Every row gives one point. The ring and each string are closed loops that go straight from each point to the next, and from the last back to the first. Before rounding, they use only three directions, however many columns there are. How many times does the string pass through the ring? Passing back the other way cancels.
In the rows, 128 means zero.

Ring:
[[180 113  80 127]
 [170 106  86 118]
 [139 116 121 103]
 [ 98 131 159  96]
 [ 86 142 169 102]
 [113 146 153 112]
 [160 136 113 124]]
String, 25 rows:
[[206 138  90 130]
 [174 129 106 119]
 [155 120 104 120]
 [153 112  94 123]
 [182 101  66 130]
 [209  99  52 131]
 [209 105  60 128]
 [206 100  51 134]
 [163 107  80 129]
 [143 120 110 119]
 [154 129 115 116]
 [177 138 109 123]
 [173 153 122 125]
 [124 140 134 122]
 [109 132 137 118]
 [127 131 132 112]
 [ 93 130 144 114]
 [ 76 145 171 108]
 [ 75 155 186 103]
 [103 158 176 102]
 [127 136 138 110]
 [130 141 142 110]
 [140 158 152 113]
 [164 159 136 120]
 [171 140 109 128]]
Times through: 0
String, 26 rows:
[[ 98 152 178  96]
 [118 138 147 107]
 [102 129 140 114]
 [ 85 152 171 112]
 [120 158 161 112]
 [144 152 144 114]
 [136 131 125 117]
 [128 123 118 120]
 [160 128 100 131]
 [198 133  88 130]
 [178 128 100 121]
 [147 125 116 115]
 [150 117 103 121]
 [165 120 101 117]
 [191 109  77 121]
 [190  95  64 121]
 [145  99  90 119]
 [134 121 119 113]
 [154 124 121 105]
 [156 123 129  92]
 [123 120 140  93]
 [ 99 117 140 102]
 [117 126 137 106]
 [127 133 142 104]
 [ 90 148 185  88]
 [ 69 146 188  93]]
Times through: 0

Ring (9 x 6):
[[132 123 138 164 114 132]
 [116 134 126 157  95 128]
 [ 86 162  92 148  84 117]
 [ 79 172  80 145  95 111]
 [ 87 168  84 136 131 104]
 [111 147 109 129 165 104]
 [134 127 132 135 184 110]
 [153 113 149 161 180 125]
 [152 113 149 170 158 131]]
String (27 x 6):
[[120 139 120 186  92 138]
 [107 140 119 159  71 131]
 [106 135 125 129  88 119]
 [115 136 122 139 126 117]
 [ 88 168  85 161  95 118]
 [ 55 200  46 173  63 116]
 [ 81 163  91 133  87 111]
 [102 144 113 129 111 113]
 [104 149 107 146 118 116]
 [ 72 186  63 172  81 118]
 [ 66 180  71 156  51 119]
 [100 141 118 129  84 118]
 [115 135 125 139 117 119]
 [114 145 112 171 110 127]
 [131 129 131 188  98 141]
 [150 108 156 175 121 140]
 [143 109 156 143 138 126]
 [129 125 135 143 140 120]
 [143 128 132 182 161 129]
 [171 111 151 204 195 138]
 [163 102 163 160 179 128]
 [134 118 144 132 145 118]
 [129 132 127 157 147 122]
 [139 124 136 165 152 126]
 [131 120 142 134 137 119]
 [145 108 157 150 132 130]
 [141 120 143 187 108 142]]
Times through: 4

Ring (7 x 8):
[[105 103 110 112 127 101  58 120]
 [122 129 128 111 152 142  87 128]
 [141 153 145 122 153 181 153 150]
 [136 148 143 132 126 171 181 161]
 [138 126 130 137 114 159 171 156]
 [133  99 112 132 117 137 116 136]
 [120  93 107 124 118 114  83 126]]
String, 27 rows:
[[129 129 129 123 135 150 126 141]
 [144 141 138 118 165 180 122 138]
 [136 141 136 108 178 170  88 126]
 [107 124 123 107 144 117  67 124]
 [103 116 118 111 127 106  73 126]
 [123 114 119 117 138 133  87 128]
 [115 102 110 113 137 114  58 118]
 [ 98  89 101 109 123  83  32 111]
 [ 93  97 106 113 111  81  55 121]
 [ 82  89  99 109 106  59  31 114]
 [ 92  87  99 106 122  73  20 108]
 [125 109 116 116 144 133  76 123]
 [125 119 123 120 135 138 103 133]
 [102 119 120 110 130 106  73 126]
 [119 132 129 106 160 140  74 124]
 [146 149 142 110 186 188 104 131]
 [126 150 141 115 150 159 128 143]
 [127 139 135 122 136 153 135 145]
 [140 132 133 125 144 168 136 143]
 [158 158 151 130 157 209 185 158]
 [134 165 153 131 126 178 203 170]
 [125 150 142 129 118 155 176 161]
 [122 131 130 125 122 140 137 146]
 [149 142 140 130 146 186 163 151]
 [153 167 156 132 148 206 203 166]
 [141 169 155 127 144 190 190 164]
 [126 151 142 122 136 158 151 152]]
Times through: 3

Ring, 8 rows:
[[ 92  91 154 128 103 162 132 165  88]
 [138  99 160 142 110 148 127 142  64]
 [161 118 153 150 130 131 125 117  74]
 [156 136 144 144 152 125 121 101  98]
 [130 145 131 138 164 123 124 100 132]
 [ 87 146 108 142 163 116 146 117 181]
 [ 59 130 104 144 143 122 161 144 188]
 [ 60 109 124 135 121 143 152 162 151]]
String (25 x 9):
[[ 94 156 100 149 172 104 151 106 193]
 [102 135 120 146 149 121 145 123 152]
 [ 99 129 134 128 147 140 127 126 133]
 [ 89 154 119 120 179 130 122 103 172]
 [109 158 112 141 177 111 136  97 173]
 [121 144 115 157 157 107 148 109 155]
 [119 128 139 135 145 135 127 120 118]
 [126 131 130 150 144 121 139 118 126]
 [176 137 140 162 149 110 131  96  94]
 [189 123 157 159 134 122 123 103  59]
 [147 107 167 131 123 153 112 129  57]
 [138 100 172 125 116 162 109 138  51]
 [154  87 179 136  98 162 115 147  26]
 [143  98 153 157 105 136 140 145  70]
 [128 109 142 153 118 131 143 139  97]
 [122 112 144 144 124 137 135 137  99]
 [140  98 169 131 112 158 115 140  52]
 [176  99 175 146 110 147 115 129  28]
 [179 121 148 167 128 116 136 111  73]
 [167 133 135 167 142 107 141 104 102]
 [176 140 147 149 156 119 118  90  88]
 [137 142 120 161 153 106 146 106 139]
 [114 127 132 142 142 129 136 125 127]
 [112 140 134 127 161 135 120 110 134]
 [ 99 160 111 135 182 115 133  97 181]]
Times through: 3
String, 31 rows:
[[183 115 165 150 128 135 116 111  47]
 [153 119 160 136 135 142 114 116  71]
 [131 122 146 138 138 137 125 122 100]
 [146 134 132 157 146 115 138 109 116]
 [131 131 133 149 145 122 136 116 121]
 [125 126 147 129 145 142 118 118 104]
 [139 139 151 121 163 142 103  98 102]
 [135 151 138 127 175 129 111  90 126]
 [123 156 111 153 172 103 143  96 166]
 [112 150 107 156 163 103 151 107 171]
 [ 91 163 104 137 184 111 138  97 195]
 [ 74 154 110 124 177 126 133 110 190]
 [ 75 139 119 126 159 134 134 125 169]
 [ 98 126 127 140 141 131 140 131 140]
 [ 85 135 107 153 146 113 159 131 175]
 [ 52 142  81 163 150  99 183 139 226]
 [ 23 131  86 147 141 117 178 158 227]
 [ 41 116 114 131 130 141 155 161 176]
 [ 32 109 111 135 121 141 163 172 179]
 [ 45 107 111 146 115 134 169 172 171]
 [ 84 114 121 150 123 128 157 151 146]
 [103 118 134 141 131 136 139 138 124]
 [ 98 113 129 148 123 131 150 146 129]
 [ 90  91 147 138 101 154 142 168  98]
 [ 96  75 173 119  89 180 120 176  55]
 [109  79 180 112  96 184 108 166  42]
 [114 105 154 131 119 153 125 144  87]
 [122 112 143 145 123 137 137 137 100]
 [117 113 147 134 128 144 127 135  99]
 [145 104 166 134 118 152 116 133  58]
 [185 104 176 146 116 145 112 120  27]]
Times through: 1
